Each row is a point. A path goes straight from each point to the next, and from the last back to the first. The post is the endless flat space through its rows: a point in 2 columns, a line in 3, a plane in 4, and so on, so that a path can go around it. How many times does the path go around the post? Going back the other way cancels.

Post, 2 rows:
[[  5   0  26]
 [ 21  -1 -14]]
Path:
[[ 40   9 -29]
 [ 49  -4 -23]
 [ 11 -10  19]
 [-25 -13  20]
 [ -1   8  16]
 [ 25  21   6]
 [ 36  -2   5]
 [ 29 -19  13]
 [ 42  13  -3]
 [  3  11  20]
 [ -9  11 -49]
 [ 18 -27 -25]
 [ 34 -21  -4]
 [ 30   2  -8]
 [ -8  15  60]
 [ 11  30 -53]
 [ 28   7 -14]
 [ 25  -6  18]
 [ 20  20  15]
 [ -8  32  14]
 [-22  24   1]
 [ 14  11  -3]
 [ 30  -2   9]
 [ 14 -10  27]
 [  8 -28 -10]
 [ 36 -12 -14]
 [ 48   8  14]]
Times around: 0

Post (7 x 8):
[[  8   7  -3   9  11   7   4  11]
 [ -4 -30 -27  12 -29  13 -21  27]
 [-25   1   9 -20  17 -19   9  -7]
 [-21  -3   9   1  18 -23  12   8]
 [  7  17  23  -1   1  -7  12   3]
 [  4  -8  -7   5  -4  -1  -9  -6]
 [ 26   8  -2  -6  -5 -17  19 -14]]
Path (31 x 8):
[[-20   7  -6  12  21  -5   8   4]
 [ -2   0 -28 -12   7  12 -10   1]
 [ -6  -7  -5  -7 -20 -35  14  38]
 [ -2  -5  35  19  12 -12  12  31]
 [ 11 -11 -27  -6   5   2   7  -7]
 [ 10  11  13  33  10   4  24  24]
 [-17   7   9 -12 -32 -21   4  15]
 [ -4 -22 -38  17  14  -8 -32 -15]
 [ -7  -3  34 -30 -26 -17 -18 -10]
 [ 14   5  33 -11   1   3   2 -22]
 [  3  -8 -19  -1 -11  -4  25  31]
 [  4   3 -30  17   6  -1   6   4]
 [ 21  28  -7 -14 -10 -26  32   9]
 [-41 -27 -19   3  -3   5 -28  -6]
 [  8  21   2   0 -10   3  15  25]
 [-19   5   8 -16   4  -4 -14  -1]
 [-10   0   4 -12  19  -8   2  13]
 [-11 -19  -7  -6  -4 -17   8  14]
 [ 29  21  36 -48 -60 -21  27  -4]
 [ -9  -6  -4  -2  27   4  -4 -10]
 [ 23   9 -13  11   2  25   9  18]
 [ -1  17  -4 -15  15  -9   2 -33]
 [ -9  12  18  10   5 -10 -10  14]
 [ 18  10   2   4  16 -43  26  11]
 [ 19  -9   5  -3   1  -6   7  -7]
 [-36 -16  44 -24 -20 -19  -1 -20]
 [-22 -24 -21  -4  -9  -3   0 -11]
 [-15   5 -17   1   5   6  -3  22]
 [-11   0  -8   1  -3 -34  11   2]
 [-28  -8  -3  14   6  10   1  29]
 [-26  -5   4  10  34  -5  27  12]]
Times around: 4

Post, 11 rows:
[[ 10 -16  -6 -18 -14 -25  15   0 -23   8 -29   7]
 [-19  -6 -14 -19  16  40   5  33   2  -8 -21  13]
 [ 25   9 -10   4   6  16 -17 -16   7   1  12  11]
 [ -5  -2  -1 -23  -3   5  -4   1  18 -10  -3 -17]
 [ -1  27  12  15   4 -25  -2 -15   5  13 -33   3]
 [ 13  21  10  -4   5   7   5 -15  20 -21   6  11]
 [-19   5  29  13 -18   5   6  19   5   0 -11   9]
 [ -9  -3 -10  -7   7 -23   5 -12  -3  -5  -9 -10]
 [  3  29   5 -11 -17   5   2  -1 -20 -21  -6  12]
 [-12  -5  16  -7 -17   0  -9 -25  -6  33   2  26]
 [ -7 -12   4  -9  22   4   5   9  -1  32  -4   3]]
Path (29 x 12):
[[  0   7   0 -14 -27  15   3 -11  -7   2 -17  34]
 [ 25  24   3 -10   8  22 -16  -3  18  -1   3 -51]
 [ 19  11  12   6 -15   0   8  13  11 -40 -39  -8]
 [  1 -27  -2 -36  43 -13   8   6 -25  17  24  -9]
 [  7  21  -8  12  27   4 -19  11  25  -5   5 -10]
 [ -4  12 -43  18   8   4 -28  -8 -12  17 -12   6]
 [ -3 -12  -6   1   5  -1  26 -17  -4   0   4   4]
 [-14 -18  17  -2   4  12   8  31 -29  30  -5  -3]
 [ -4 -25   7 -21  -8  -5 -14  -9  -3  22  -9   3]
 [ 18  10 -10  -7   9  -8 -10  22 -16 -16   1  10]
 [-27  15 -31  11 -13   0 -44 -17  18  27 -14   6]
 [ -2   2   8 -14 -19  -7  34  19  -8 -16 -28   6]
 [ 23  -4  18  18 -27   3   5 -18  11   7 -23  34]
 [  5  -9  10  -7  15  11  24  13 -22 -10 -18  20]
 [ 21  15   8  16  40 -16 -14   2  16   6  -2  -3]
 [-10  39  -6 -36  25   0   4   2  -5 -10  11   4]
 [ 23  14   3 -60   5  14  29 -20   7  15   6  29]
 [-42  -2   1  10 -14 -23  14 -46   4   1 -12  10]
 [-11  39  -8  38  -2  18  -4  -2  -5  -3  -5   1]
 [ -2  17  -6  -4 -17  -1  13  32   4 -15 -20  -1]
 [-24   7 -16 -55   4  17  -7  14  -3 -12  17  11]
 [ 37 -16  19 -32 -19 -27  20 -22 -14  -1  -1  33]
 [ -2  -5 -31 -30 -21   6 -29  -2 -21 -17 -39 -18]
 [-16  30 -11  20   7   1 -11 -39   5 -13 -15  18]
 [  0  -1   9  -2   1   6  38  19   0  -5 -27   2]
 [  5 -36 -12  -3  -1  19  18  16 -18 -10 -14  14]
 [  4   8  19 -34 -10  -2 -14  -4   2  15 -26 -14]
 [ 12   9   3 -45   1  16   6   0   1 -19  10  11]
 [-11  19   2   3   1 -10   1  11  -5   2 -12   0]]
Times around: 3
